Every row gives one point. A path goes straight from each point to the next, and from the last back to the first. The post is the endless flat space through its rows: a point in 2 columns, a line in 3, a plane in 4, and so on, so that a path can go around it. How many times does the path go around the post? Going back the other way cancels.
(in the rows, 128 means zero)

Post:
[[124 133]]
Path (16 x 2):
[[ 76 116]
 [127 106]
 [162 136]
 [145 160]
 [ 90 159]
 [ 98 123]
 [126  61]
 [170 138]
 [177 133]
 [143 179]
 [101 163]
 [ 60 109]
 [129  94]
 [142 132]
 [169 189]
 [ 91 168]]
Times around: 3

Post:
[[174 113 139 122 123 134 150 126]
 [126 132 127 148  92 142 111 134]
 [171 170 148  98 161 103 141 166]
 [154 135 115 164 117 127 132 119]
 [138 133  65 115 176 138  66 109]
 [136 127 108 143 194 131  33 108]
 [161 169 163 116 129 131 136 114]]
Path:
[[185 128 158 105 159  88  97 138]
 [166 121 135 108 135 100  91 120]
 [141  30  47 197 114 102 113 113]
 [134 101 134 148 147 167  80  59]
 [129 213  96  79 164 149  73 137]
 [166 124 102  94 182 132  44 126]
 [178  75 112 125 101 147 119 108]
 [161 160 141 140 204 102  66 175]
 [148 123 146 135 149 170 117 103]
 [117 205 164  71 195 104 110 167]
 [143 122 108 171  78 121 139 115]
 [196  75  92 110 114 123 117 182]
 [170 143 134 125 115 137 109  87]
 [124 144 143 131 161  89  83 123]
 [146 152 165 139 166 159 114  74]
 [181 138 170 182 179 110 124 159]
 [178 185 101 102 132 125  96 135]
 [193 102 107 149 140 144 114 118]
 [164 184 133 123 189 100 141 179]
 [153 100 138 115 160 122 152  86]
 [181 106 161 109 110 106 162  91]
 [210 155 112 130 107 119 169  95]
 [193 138 144 105 185 129 133 151]
 [142 118 156 139 174 108 127 172]
 [106 109  71 148 109 128  93  82]]
Times around: 1

Post:
[[122 152 154 170 170  59  48 135 197  98 118  47  62 129]
 [159 103 109  82 118 113 176 106 148 111 125 174  97 125]
 [190 131 128 146 137 147 111 205 120 172  75 139 169 100]
 [116 141 155 166 112 112 105  99 160 113  94  81 137 118]
 [160 162 119 147  97 151 108 129 129 148 113 177 139 147]
 [132 113 153 153 155 116  89 106 156  75 192 115 120 137]
 [134 129  94 162 134  79  84  95  75 120 102 155 161 132]
 [176 129 124 103  69  94 157 163 156 141 143 124 121 148]
 [128 147 143  79 132 163 127 161 122 154  93 204 155 112]
 [161 141 102 171  86  67 128 117 102 146 129 154 117  92]
 [158 144 114 130 132 136  93 117  97 110 165 122 130 115]
 [154 157 156 141 149 162 143 210 127 138 136  91 129 154]
 [131 142 132 147 111 147 118 128  99  58 120 134 154 109]]
Path, 22 rows:
[[129 126 171 132 101 140 100 134 127  90  86 148 145  82]
 [128 124 143 131 109 137 106 140 150 132 185 146  93 112]
 [137 131 118 175 145 125  96 170 139 154  87 189 197 148]
 [138 180 124 163 152 101 156 161 172 128  44 150 105 148]
 [153 155 134 170 118  90  89 178  95 120  79 185 151 149]
 [147 126 153  96 114 136 130 195 139 172 123 184 114 139]
 [118 158 102 128 118  55 141 128 127 150 111 109  56 142]
 [129 147 144 121 134 162 106 122 145 117 153 155 141  85]
 [157 126 143 215 161  88 122 100 145  91 110 165 153 134]
 [140  74 123  84 154  75  71 161 107 109 100 117 249 131]
 [141 175 151 142 108 134  98 139 117 153 125 142 165 154]
 [213 118 139 155 114 132 109 147 142 101 141  70  90 128]
 [ 98 128 137 195 124 119  69 110 196 122  76 146  91  85]
 [131 184 115 138 133 153  99 177 117 107 155 145 112  92]
 [194 167 106 113  87 148 179 158 115 155 125 193 164 226]
 [200 141 156 178  87 177 142 132  90  83 135 102 172  82]
 [146 139 147 130  99 116 114 143 135 132 160 156 110 112]
 [ 84 133 127 154 125 172 143 146 109  87  83 154 143  39]
 [128  82 144 141 151  99  65 162 141 146 133 123 154 200]
 [155 115  94 122 121 119 128 113 180 106  90 154  87 134]
 [149 131 151 152 152 111 123 135 214 145 227 109 147 145]
 [197 160 137  97 108 163  96 115 103  72 158 140 139 115]]
Times around: 4

Post, 17 rows:
[[124 128 130 118  78  90 151 119 124 111 141 147 117 145 133 110 145 163]
 [116 110 117 134 131 147 128 150 135 141  98 126 162 168  84 102 117 104]
 [ 90 114 138 113  98 158 126 143 118 104 122 125 104 147 102 132 133 137]
 [146 130 147 114  85 143 147 145 122 115 145 125 123 125 145 109 134 137]
 [135 108 141 110 103 115 111 145 132  99 119 151 130 117 110 137 152 149]
 [121 153  89 137 151  94 115  92 146 150  98 112 131 124 153 124 113 106]
 [112 179  89 156 126 118 127 124 158 143 107 149 134 112 149 150 134 130]
 [109 124  78 134 120  93 158 103 166 142 123 120 158  90 168 153 125 146]
 [137 114 140 143 134 163 130 119 123 156 121 139 123 152  72 125  93 110]
 [102 134 123 179 107 101 138 118 161  95 110 122 133  77 162 138 155 154]
 [139 158 106 133 140 123 159  94 128 169  87 122 143 145 105 151 118  61]
 [113 149 116 144 127 122 143 101 138 109 103 131 167 100 157 129 141 169]
 [124  95 130 142 107 127 127 142 138  87 112 151 128 137 153 154 157 170]
 [133 112 140 102 119 103 164 152 152  81 127 130 119 126 129 111 136 182]
 [117 174 122 155 134 116 127 124 110 127 128 120 140 143 121 156  99  71]
 [122 146 154 124 109 139 120 127 123 156  89 134 138 164 100 127  64  55]
 [141 155 107 148 112 151 116 110 139 138 106 107 134 166  78 152  93  91]]
Path (30 x 18):
[[ 80  96 155  97 103  85  93 147 113 114 132 143 125 182 143   7 116 120]
 [140 177 132  70 125 102 167 123 120 128 155 127 114 150 117  93  84 102]
 [131 104  94 142 123 139 142  75 130 144 106 116 170  98 105 112 126 123]
 [136 168  69 117 140  84 148  99 141 175 111 138 123 145 119 117  89 129]
 [118 137 134 143  89 140 183 148 132 165  88 151 147 127 141 126 109 153]
 [159 109 127 134 134  70 148 124 168 162 132 117  77 162 144  79 152 148]
 [137 136 109  55  91  85 153 103 162 172 143 142 129 135 150 143 116 140]
 [107 142  97 173 150  93 145 106 143 122  96 132 156 130 131 185 137 148]
 [ 83 119 131  90  93 112 147 147 144 153 134 142 114 144 116 126 132  94]
 [ 97 153 103 135 121 108 109 110 155  96 127 147 136 134 153 170  90 173]
 [118 165  68 140 149 140  97 130 129 123 120 159 130 159 116 164 105 124]
 [102  94  63 147 140 140 140 130 149 123  70 124 160 150 126 143 132 163]
 [ 83 134 163 174  72 133 134 157 134  83 100 136 128  98 161 133 156 178]
 [108 103 176 120 114 133 165 128 100 107  97 121 147 132 141 150 144  96]
 [131 130 145 137 133 117 171  89 139 123 132 153 135 131 129 121 134 151]
 [140 132 130 162 135 141 104 115 141  97 129 140 107 119 124 176 108 118]
 [122 153 158 149  90 119  95  99 138  89 139 133 117 150 132 132 123  98]
 [111 136 205 142  96 119 124 141 124 107 112 125 121 128 131 121 141 104]
 [113  94 131 131  99  84 137 108 145 151  63 139 168  97 160 131 133 128]
 [ 96 130 117 129  90 164 133 159 104 120 114 160 130 144 137 169 134 148]
 [151 105  86  93  91  87 159 121 135 156 117 129 134 112 127 115 103 114]
 [ 97  79 116 112 152 111 175 161 113  93  77 110 165 137 135 113 134 172]
 [101 189 118 128 134 124 124  74 100 187 100 106 140 108 148 126 122  79]
 [187 143 156  96 123 101 126 149 161 118 127 126 148 142 134 105 122 107]
 [ 81 107  91 120 141 120 115  71 177 173  81 162  82 171 101 116 130 104]
 [169 125  85 137 193  94 150  80 125 129 144 103 115 144 137 119  99 124]
 [137 149  93 169 102  98 137 121 157  92  81 139 163 103 145 175 152 150]
 [140 109  95 162 146 135 108 112 155 135  83 129 118 168  69 152 102 101]
 [140 155  84 142 110 154 137  72 172 141 141 128 116 102 107 156 137 144]
 [142 188 104 125  99 110 135 119 172 120 165 107 109 147 123 134  99 143]]
Times around: 2
